Each row is a point. To make a cloud, some directions were put in groups of two or more. Within a group, all points are equally far from the middle, so they leave a hole (a ring in 2 directions, a hollow ball in 3). The other directions are filled evenly. Then the cloud was stretched, turned, moved and blurred a little. How many holes are there, and how many directions does each take, smallest first?

Cloud:
[[-14 -44]
 [-50   8]
 [ 58  15]
 [ 37 -33]
 [ 49 -26]
 [ 11 -41]
 [ 65  10]
 [-50   8]
 [  0  25]
 [ 28 -36]
 [-55 -34]
 [-53 -35]
 [-56   3]]
Holes: 1 (2)

Cloud:
[[-64 -57 -63]
 [ 12  16 -63]
 [ 64  -1 -60]
 [-19  11  23]
 [ 15  13  18]
 [-37  13 -54]
 [-32  -3  59]
 [ 10 -10  79]
 [-59 -15 -81]
 [ 73 -47 -33]
 [  8 -20 -26]
 [ 14 -44  39]
 [-22 -19  14]
 [  1 -55   1]
 [  9 -30 -36]
 [ -3   5 -34]
 [ 11 -21 -30]
 [ 47 -10   1]
 [ 81 -22 -26]
 [-46  16 -43]
 [ 27  25   0]]
Holes: 0

Cloud (27 x 4):
[[-13  52  25  14]
 [ 35  12 -24  66]
 [ 43  50 -71  20]
 [ 41 -28 -20   6]
 [-31 -16 -40  45]
 [ 58  44 -10 -21]
 [-15  11 -14 -59]
 [ 16 -40   9   9]
 [ 71  46 -26   2]
 [-13   8 -36  67]
 [-29 -42  -3 -58]
 [ 24  46  -2 -41]
 [-62 -30  14  11]
 [ 34  59 -22 -32]
 [ 36  69 -36  69]
 [-29  31  31  13]
 [-32 -56  -8 -47]
 [-25 -58  13   3]
 [-11  -6 -11  64]
 [  4  25 -13 -57]
 [ 13  29  -7 -54]
 [ -3  33 -38  73]
 [ -7   6 -65  39]
 [-25  13  40  -3]
 [-29 -49   3 -53]
 [ 45  74 -17 -13]
 [ 70  62 -28   8]]
Holes: 1 (4)

Cloud:
[[ 19 -46 -23 -92 -18   0]
 [ 27  20 -25 -80   1 -15]
 [ 12  -4 -22  -8 -66  12]
 [  4 -32 -60 -13  45  23]
 [ 15 -31 -37  -2   5 -61]
 [-11  25 -41  -1 -38  -9]
 [-20 -56 -39 -17 -38 -10]
 [ 60   9  28  19   0 -22]
 [-16 -43  39 -16  18  41]
 [ 17   5  -5 -52  38 -35]
 [ -2 -11 -18   2 -66  -3]
 [-19  21 -76 -32  -1  -1]
 [-20  29 -27 -56  -8  32]
 [ 49  17  21 -20  28 -29]
 [-42 -27 -52 -28  24 -31]
 [ 28   8 -35  11   8 -58]
 [ 36 -43   8 -31 -55  34]
 [ 28 -62  36 -54  -9  43]
 [ 40   7 -32 -21 -37  38]
 [  5 -36 -45   9  53   1]
 [  8 -60 -45 -10  27  19]
 [ 32  15 -13  39  14 -46]
 [-19 -27 -53 -95  39  50]
 [-13 -65 -47 -27 -13  26]
 [-17 -44  14 -47  25 -37]
 [ 33  29   6 -43   2 -33]
 [-11   4 -82 -32  -2 -15]
 [-14  28 -26 -68  -5  40]
 [  9   1 -11  30   4  24]
 [-21 -43 -58 -20 -11 -30]
 [-18 -31  39   7  21  31]
 [-22  23  11  42  18 -41]
 [-10   5 -63 -38  39  48]
 [  7 -45  75   1  16 -22]
 [-24 -41  57  -2  10 -39]
 [ 43 -40  39 -37 -28  42]
 [-37 -21  -6  14 -43 -22]
 [-43 -17  -3   4 -37 -12]
 [ -7 -15  11  44 -48 -53]
 [ 45 -39  66  16 -13 -15]
 [ 26   7 -24  34  30 -11]
 [ 25   8 -23  38  31 -36]
 [-33 -13 -47  -4  38 -48]
 [ 53  -3   8  10 -17  21]
 [ 29  15 -23 -90  19  61]
 [  8 -16 -85 -45   6  31]
 [ 53  14  39   8  -5 -37]
 [ 20 -46  22 -34 -52 -31]
 [ 35  -9 -45 -80 -12 -16]
 [ 20 -55   5 -14 -29 -55]
 [-29 -66   4 -14  43  30]
 [ -3 -65 -51 -28  -7  27]
 [ -7  15  -2 -10  68 -22]]
Holes: 3 (2, 2, 2)

Cloud:
[[ 29  60   3  69 -44  29   4 -58   8]
 [-25   8  -1  76 -68   3  19 -54   6]
 [-22 -82   9 -22 -70  10  21 -16   1]
 [-16 -19 -32 -27  61  49  15  51 -37]
 [ 65  56 -69 -21  -6   9 -38  -9   1]
 [ -4 -38 -23 -72   6  52   7  52   1]
 [ 21  11  51   7  12   3  -5  -3  15]
 [ 28 -40 -26 -16  53  53  -7  15  14]
 [ 30 -15  38 -18 -13   9  29  16   8]
 [  3 -77  14 -18 -21  32  45 -33 -49]
 [-50  60 -55   4  56   5   7 -23 -12]
 [-45  37 -36 -20 -75  -4  46  -5 -34]
 [-26 -78  25  12  50 -21  13  -8 -33]
 [ 71  40 -63 -75 -36  24 -20  -3  59]
 [-68   2 -26  57   2 -28  25 -11 -21]
 [-81 -20 -15 -49  40  52  -7   9 -78]
 [  7  -4  25  53 -59 -13  18 -28 -60]
 [ 40 -39 -20  26 -38 -30 -20   9  14]
 [ 62   1 -20 -11 -61  27  -4 -48 -35]
 [ -6  32   8  39 -58  -4  21 -74   5]
 [ 73  47   3   8  40 -51 -52 -11  24]
 [-22  12   3 -30  29  -3  30  -1  -1]
 [  5 -15  48  84 -37  21  20 -18 -54]
 [ 77  -8 -35  61   0 -20 -29   4 -25]
 [ 54  74  21   6   8  69  -2 -76 -10]
 [-16  22 -15   8 -64  56  24 -87  23]
 [-42 -50  61  65  42 -21  21  -9 -78]
 [ 11  13 -38  39 -25  41   0 -38 -38]
 [-21  -8  10  -3  12   4  13  34  18]
 [ 46   6 -45 -37  49  73 -33  26 -16]
 [-27  22 -74 -50  20  44 -11  67 -47]
 [ 55 -40 -68 -52  44  17 -33  37 -32]
 [-71  50 -44  22  49  -9 -18  23  27]
 [ -8   5 -29 -59 -26  22  -8 -30  55]
 [  6  22   6 -85  56  51  -9  -5 -30]
 [ -9  -8 -30 -24  71  14 -34  61 -52]
 [  6  21 -10 -31 -85  18  29 -20 -59]
 [-45  36   1  21  25  -8  21  12  -3]
 [  2  81 -36  -1 -57  53   5 -45 -22]
 [-34  44 -36  -6  50   6 -43  20 -40]
 [-35 -59 -13 -27  16  45  21 -21 -11]
 [  7 -59 -43 -54  22  59 -30  27 -23]
 [ 36  14  -5 -33   7 -19  -4  61  39]
 [  5 -40   9 -37 -12  56  44  -1 -18]
 [-29 -36  34 -43 -41 -22   5 -14 -36]
 [  5  22 -39   5  52  57 -33 -13 -16]
 [-31 -88  41 -24   6  60  -2 -15 -53]
 [ 37 -13 -50  17 -13  45  -3 -25 -59]
 [ -2  -9   0  19 -33  19 -39  44 -28]
 [-22 -15 -41  62  -8  -3 -56 -18 -41]
 [ 24  17 -24  49 -48 -41  -1 -40  24]
 [ 76 -19 -71  -1  16   4 -25   1 -26]
 [-15  25  22  -8 -10  16  10  23  25]
 [-18  47 -37 -12 -79 -36   2  20  -7]
 [-13  29  20  -2   1 -26  14 -73   8]
 [ 79  -2 -56 -28 -62  27  28 -10  22]
 [ 52  30 -57 -25 -19 -11 -33  22  55]
 [ -1  44   2   4 -12  43 -23  31  -4]
 [ 19 -14  -3 -51 -86  10   6 -10   3]
 [ 35  27  -2 -12  32 -10  24  27  36]
 [  7  -7  25   9   0  20 -33  45 -19]
 [-10  36 -95 -50 -64  20  11  14 -18]
 [-20  69 -58  22 -14   7 -47  28  24]
 [-16 -65 -13  39 -20 -53   9  21  24]
 [ 33 -17 -40  64 -41 -22   6  26 -19]
 [-12  14  19 -45  22   4 -15  46 -18]
 [ 19  -2 -45   2 -42 -20  -1 -25  -5]
 [ 66 -47 -26 -54 -35  56 -19  20  19]
 [-16 -37 -39  -7 -34  25 -38  30   2]
 [ 24 -28  17 -52  44  27   5  38 -17]
 [ 25 -46 -37 -47  19  28   5   8  38]
 [  6  -7 -48 -54 -42 -22  21  33 -17]
 [-45  63 -82 -45 -45  27   1  34 -35]
 [ 32 -39  14 -19  30  55 -25 -28   2]
 [ 25  46 -63 -66  20  -5  42  -4 -35]
 [-57  35  38  33  38   3   2 -10 -75]
 [ 70 -15  27  13 -33 -17   6 -27 -38]
 [ -5   1 -24  -5 -44 -33 -16 -52  28]
 [ -1  -8 -49  40  12 -59 -27   0 -30]
 [-11  37 -26  67 -26   8  13  11 -12]
 [ 25  -1 -36 -74 -58  37 -15  18   3]
 [ 20 -16 -66  -5 -40  19 -21  62 -20]
 [-49  33   2  -8 -46  -4  37 -48  16]
 [ 19   5  13  43  -3  -5  -5 -19  63]
 [ -4  69   8  52 -45  29   5 -52 -15]
 [ 79 -17  25  48   2   7 -52   9  45]
 [-42   4 -18  18  17  43 -31  -3 -25]]
Holes: 1 (3)

Cloud:
[[ 20 -15   1  47 -33  22 -21  25  48]
 [-24   3  -1  21 -29  48 -14  21  44]
 [-44  38   2 -12  -2   8 -17 -46 -13]
 [ -1 -21 -12  43 -25  64   1  39 -10]
 [ 74 -11  10 -35 -27  16  -8   7  -8]
 [ -5  -3  -9  -4 -55 -24 -47 -16  41]
 [ -5  35 -22  38  55  40 -26 -52   4]
 [ 28  28 -33  -6  35   8 -39   2  27]
 [-17  31  57  -5 -33   8   2  31  10]
 [-12  21   0  -5 -50   2 -31 -46 -21]
 [-42 -11 -50  36 -12   0 -40  -9 -15]
 [  2 -16   4 -54  -1  21   6  20 -35]
 [ 10  37  -6  10 -12  -7   3   4 -53]
 [ 56  -3  12  13  23  30 -32  17 -42]
 [-15   7  42 -27   3  36  -4  52 -28]
 [-32 -24  -5  16  21  20 -68 -29  -9]
 [ -9 -25  56   1 -26  13  20  39 -38]
 [ -3 -24 -11 -32  16  12 -71  -4 -15]
 [ 20  33  33   8  20   7 -35 -49 -32]
 [ -1  17 -26 -26  32 -15 -25   0 -12]
 [-45  -1  44  12  -5   1  -8  47  13]
 [-38  23  47  10 -14   6  13  31 -13]
 [-54  13  16  28  30  37  -8  28 -28]
 [-25  24 -55  42 -24  20 -41  36  39]
 [ -6  13 -20 -43  -4 -14 -59  -9  27]
 [  0  -3  36  40  26 -14  19  10  36]
 [  8 -47  27  19  30  35 -16  32 -13]
 [ 38  -2  22  58  -4  16 -17 -19 -37]
 [ 41 -11   1  43 -31 -11  -5  49 -13]
 [-35 -16 -18 -38   0  -2  -5  -2  17]
 [-14  57   3  23 -15  24 -51  22  18]
 [ 54 -14  18 -20  -2  -3 -18 -40 -49]
 [ 15  -5   1  26  60  39 -36  36  -8]
 [-36  23  -8  95 -12 -12 -20 -17  -9]
 [  6 -23   7  49  31  35  14  65  10]
 [ 35   0  38 -20   0   7 -59 -13 -55]
 [ 27  51 -24  43  22 -10 -20 -48  20]
 [-34  29 -28  42  40 -20 -32  33  17]
 [  9 -29  22  32 -13 -31  13 -29  -7]
 [-11 -11   1  76 -32  21  -2  25 -37]
 [ 38  27  -9 -38 -25 -12 -36  -6  10]
 [-61  10   7  -8  -6   1 -27 -38  43]
 [-24  -3 -10 -36  -2  15 -21  36  21]
 [ 36  31  24   5 -33  32  -4 -36  12]
 [  0 -33  15  14  17  58 -17 -12  11]
 [-44   9  20  51  20  50  14  27 -19]
 [-37  -5  28  24   9  12   5 -31  45]
 [ -4   0 -13  45   4   9 -73  20  36]
 [-41  28  -4  75  -2   0  -7  51  37]
 [  9 -53   1 -13  24  19 -44 -28  -4]
 [-10   9  47 -36 -25  53 -13 -15  -4]
 [ -8  16  35 -20  -7  61 -14  -8 -23]
 [ 45  10  -3 -43 -17 -17 -17 -29 -30]
 [ 47  38  19 -11   1 -11 -30 -23  33]
 [ 30   0  49 -24  39  29   0  32 -41]
 [ 18   7  63  16  48  16  17  12  -3]
 [ 27  33   8  49 -22   5 -31 -48   8]
 [-21  40  41 -32  34   1  -5 -30 -19]
 [-33  47  19   7 -29 -24 -12 -13  12]
 [ 33  29  25  22 -15 -13  14 -43 -13]
 [ 56  -9  32   6 -15  44   6  45 -38]
 [ 31   6   1  -5 -10 -53 -32 -12   3]
 [-53  25 -12  34   1   0  27   5  19]
 [ 14 -35  33   3  14  -5  16 -45 -17]
 [ 21  24  40  42 -23 -22  18  28  -4]
 [-22  29  17   8  17  59 -11  50   0]
 [-14  13   4  10  52  11  11 -31  42]
 [ 28  -7   4 -34  21  50  -5  23  20]
 [ 35  -9  70  21 -15  28   8  42  -5]
 [-49  48 -27  33  26  41 -33 -35  -4]
 [-46  16 -36  41 -21  36   0 -21 -13]
 [-26   6 -16  24  40  66 -28 -23  12]
 [-21 -19 -43  37 -31 -18 -30  -2  -2]
 [ 15  -4  30  37   4  13   0 -47  31]
 [  5 -59  23  -1   1  42  -7  25 -11]
 [ -6   7   4   5  23  -5 -67   4  48]
 [ 18  26  60  -8  41  -1 -26 -40  -6]
 [-21  50   4  15 -20  50  -7 -14  13]
 [-26  20 -16  29  -8  22  12  66  25]
 [ 18 -16  25   3  51 -25 -10   0 -22]
 [ 43  13  17  -9  12 -41 -27   0  14]
 [ -7  11  14 -20  58 -22  -5 -22  10]
 [ 52  -3 -18  42 -46  31 -21  21  11]
 [ 30 -28  36  -3  -9   0 -79  -4   1]
 [-29  17  -7  20  53  14 -33 -61   7]
 [-22  17  33   8  25  -6 -68  18  11]
 [-17   2  44 -13  11  44  12 -35 -12]
 [-16  -3 -34   3  20  34  24   2 -25]
 [-55  47  -7  77 -10  26   2   5 -13]
 [-37   9  36  -7  52   8 -21  28  -5]
 [  4  -2  14 -13  19 -16 -55 -78  24]
 [ 24  21  -6  28 -26  34  13 -28 -36]
 [ 22  48  24  68  24  -1 -30 -12   9]
 [ -2 -37  23  25 -46   0 -26 -42  -1]
 [-20  37  50 -20  22  40 -11   3 -17]
 [ 38  29  25   2   5  26 -13 -55   2]
 [-41  44  35 -12  23   9 -28 -20 -17]
 [  2 -15  42   5  -4  26   5  21  53]
 [ 12  -3 -24  34  32  36  30 -28 -17]]
Holes: 2 (4, 4)

Cloud:
[[  4  46  34 -10 -10 -46  56  21 -29]
 [ -5   0 -10  30 -73  -2  -6  39 -56]
 [-26  -9 -56 -17  15  31  38  25   7]
 [ -3  11  -3  30   9  11 -16   4 -52]
 [ -6  -1 -39  15  36  25   0 -71  16]
 [-31  26 -72   8  39 -25  -5 -22  11]
 [ 19 -39 -42  30  -3  20  -5 -10 -11]
 [ 16   0  17  21 -11  -3  43  37 -16]
 [ 13   5 -27 -32  67   2  56 -14  16]
 [-26 -24   8  -9  53  -5 -17 -15 -45]
 [-44  23 -58   6  16  13 -10 -46  -8]
 [ -9 -23  35  25  11  12  13  30 -71]
 [-58  21   8  -3  -7 -12  58  23 -83]
 [  4   0 -50  54 -32  11 -50 -34  14]
 [ 12  -8 -31 -15  -4  22  24 -23 -82]
 [-11  21   1   2 -37 -15  20  28 -28]
 [-16   8  13  -6  43  32 -15 -38 -12]
 [  3 -17  -7   8 -52   1  17  38 -31]
 [-21 -33 -42  19  21  -7 -15  -7 -50]
 [-46  33 -17  14 -40  32  32  35 -14]
 [-15  -5 -25  16 -47  -9 -32 -25  -1]
 [ -3  -8   0  -8  40 -12 -16  17 -22]
 [-57  40  -4  11 -33  23 -10  26 -17]
 [  3 -27 -53 -12 -25 -18   0 -32 -56]
 [ -5   6  -3  -5   4  -8 -35 -21 -11]
 [-40   8   5  -7  14  19  75 -35 -14]
 [ 29  29 -12  41  15 -18   5 -38  27]
 [-35 -21 -67  12  24  11  34 -20 -21]
 [-60  11 -28 -22   5  18  44 -11 -95]
 [ 37  -8  13  27  22 -52  -6 -26 -26]
 [-25 -30   8 -11  71  -1  36 -80 -18]
 [ 24   6  30   0 -21  33 -27  -1 -16]
 [  1 -11  -5  -9 -17 -26  20 -40 -50]
 [ 11  30  -9  26   3  16  23  -8 -69]
 [-11  -3  15 -26  -4  33  46   2   4]
 [ -5  16  -7  20 -35 -14 -23   2 -30]
 [-20   8   1 -38  16 -52  50 -39 -21]
 [-60  25 -10  33 -34 -32  19 -10 -61]
 [-28 -48  -2 -12  33  -1   8 -18 -32]
 [-16  23 -29  35  18 -16  65 -32  29]
 [ 31   8  11  22 -30  -7  40   2  55]
 [  5  18 -49 -35  55 -19   9 -46  14]
 [-23 -16   7  34  14  23 -41 -20 -17]
 [-28  -5 -49   9 -46  27  -1   8 -65]
 [-13  -2 -36  -5  32   3  43  35 -40]
 [-20  24 -23  15  -4   3  -5  19 -79]
 [ 13  -3 -24 -41  -6 -24  44 -16   5]
 [-29   0   8 -36  45 -22  86 -11 -43]
 [ 15 -32  -9 -15  48  58  32 -17 -55]
 [-50  14  12   3  -5 -17  65  -4 -82]
 [ 23 -50  46  -6  32  17  19   0 -69]
 [  0 -22 -32  -5  33   6 -16  -5 -36]
 [-18   2 -11  44 -62  -1 -17 -29 -19]
 [-40  47  -1  37 -15 -47 -33  -2 -13]
 [-65   6   2  19  31  -4  -8 -11  33]
 [ -6   5 -31  -7  33  38  -5   3 -32]
 [ 30 -31  62  20   5  18  28  10 -43]
 [-33  39  60 -17   7 -13  57  17 -57]
 [ 18  16  -6  18 -59  24  -5  39 -38]
 [-54  43  -7 -11   7  25  -5   3 -21]
 [  1  24 -42  18 -24 -30 -20  18 -36]
 [ 37 -35  32 -54  -6  -5  38  19 -39]
 [  5  20   6  30 -44 -19  -8  10 -50]
 [  1   0   1  43 -10  -2 -46  16 -39]
 [-62   6   2  27  -1 -13  20   4   1]
 [-34 -29   2 -10  54   4  -4  -1 -84]
 [-15  -6  20   3  35 -19  -5  -8  32]
 [  3  13  -3   8 -15 -48 -32  -8 -20]
 [ 20  35  65  14 -31   7 -37  36  -6]
 [-49   2 -25 -34   0 -20   5  -6 -46]
 [ 23   2  31  15 -48   1  32  11 -17]
 [-67  -7  11   1  -6   0  47  12 -91]
 [-48  53  24  13  -2 -33  -8 -18  -3]
 [-25 -21  24 -16  19  35  48   6 -38]
 [ 19 -16  -3   0  16  -7 -53  -3  20]
 [ -4 -24 -23  -1 -53  29 -21  13 -51]
 [ 16   5  50   0  34  -1  13  38 -12]
 [ 32 -32  -4   9  -7  34 -25  41  12]
 [ 29   8  -9  13  -1 -17  -5 -10 -50]
 [ 28 -32  15 -16  12  54  43   8  -8]
 [ 53 -49  13 -22  34 -24  28 -25  -4]
 [ 15  30  29  31 -57 -25  -2   9   6]
 [-10  15 -24  14  46 -25  13 -34 -12]
 [  2 -14   7  26  -9  26 -66  22 -17]
 [-35  39 -30  17 -27  14  74  37 -37]
 [ 33 -40  59 -54  29   9  39  28 -29]
 [-44  40 -54  56  22 -27   6 -27  20]
 [-12   2  -1  45   5 -17 -42  -4   1]]
Holes: 1 (2)
